Each point is reached from the start by the listed moves, each made once or not at all, plus a little noise. Say if it took an odd or an even number of moves. Then give how often each move was made.

Moves:
(1): [ 27 -17 -31]
(2): [42 49 14]
Start: [ -8   5 -23]
Points:
[ 60  41 -43] -> even (1, 1)
[ -8   7 -23] -> even (0, 0)
[ 18 -11 -52] -> odd (1, 0)

Moves:
(1): [ -9 -13   2 -12   9  12  18  15  -9   4   2 -10   4]
(2): [  1 -14   4   1  11   1  -8 -12  13  12   3   1   2]
(3): [ -9  -1   8  11 -13   9  -1   0  -9  -4   1  11  -4]
(4): [  4 -21   5  -1  -6  -1   9  10   3   9  -9  -6   9]
(5): [ -2  11   1   1 -17  -1 -10  30   5  -1   0   0   2]
(6): [  6   1  -6  -3  -8   6 -15 -23  13   1  -3  -9 -25]
(7): [ 14  18  10  -1   6  -8  -4 -11 -29  -2 -11  12   6]
(8): [ 22  23   8 -11   3   6  15 -16  22   3   0  -3 -20]
(9): [ -5   3  13  -8  -2 -20   4  -1 -14 -18  31  -8  15]
(10): [ -3  15  18  -5 -34 -23   7   2  22   7 -11   7  -2]
(11): [ -9  -9  -3  17   0  14   7 -20  18  25  11 -12  -3]
Start: [ -9  -2  -5 -11  13  -2   2   2  -6  17   1   4   3]
Points:
[ -5   2  19 -29  12 -11 -12  -2 -27  13  25 -10  10] -> even (1, 1, 0, 0, 1, 1, 1, 0, 1, 0, 0)
[  4  35  26 -15 -46   0 -10 -15  60  36  -7  10 -43] -> even (0, 1, 1, 0, 1, 1, 0, 1, 0, 1, 0)
[ -6  17   3   3   1   1  -2   1 -13  39   4   2   9] -> odd (0, 0, 0, 0, 1, 0, 1, 0, 0, 0, 1)
[  4  14  12  -2  -6   6 -34 -11 -14  21  -6  19 -17] -> odd (0, 1, 1, 0, 1, 1, 1, 0, 0, 0, 0)
[ 17   6  37 -43 -24 -33  15 -37  54  32  10 -14 -19] -> even (0, 1, 0, 1, 0, 1, 0, 1, 1, 1, 0)
[ 12  20  -2 -14  10  -4 -16 -32 -25  16 -15   8 -13] -> even (0, 0, 0, 0, 0, 1, 1, 0, 0, 0, 0)
[ 21  28  23 -31 -48 -18   9   7  59  37 -20  -9 -32] -> odd (0, 0, 0, 1, 1, 1, 0, 1, 0, 1, 0)
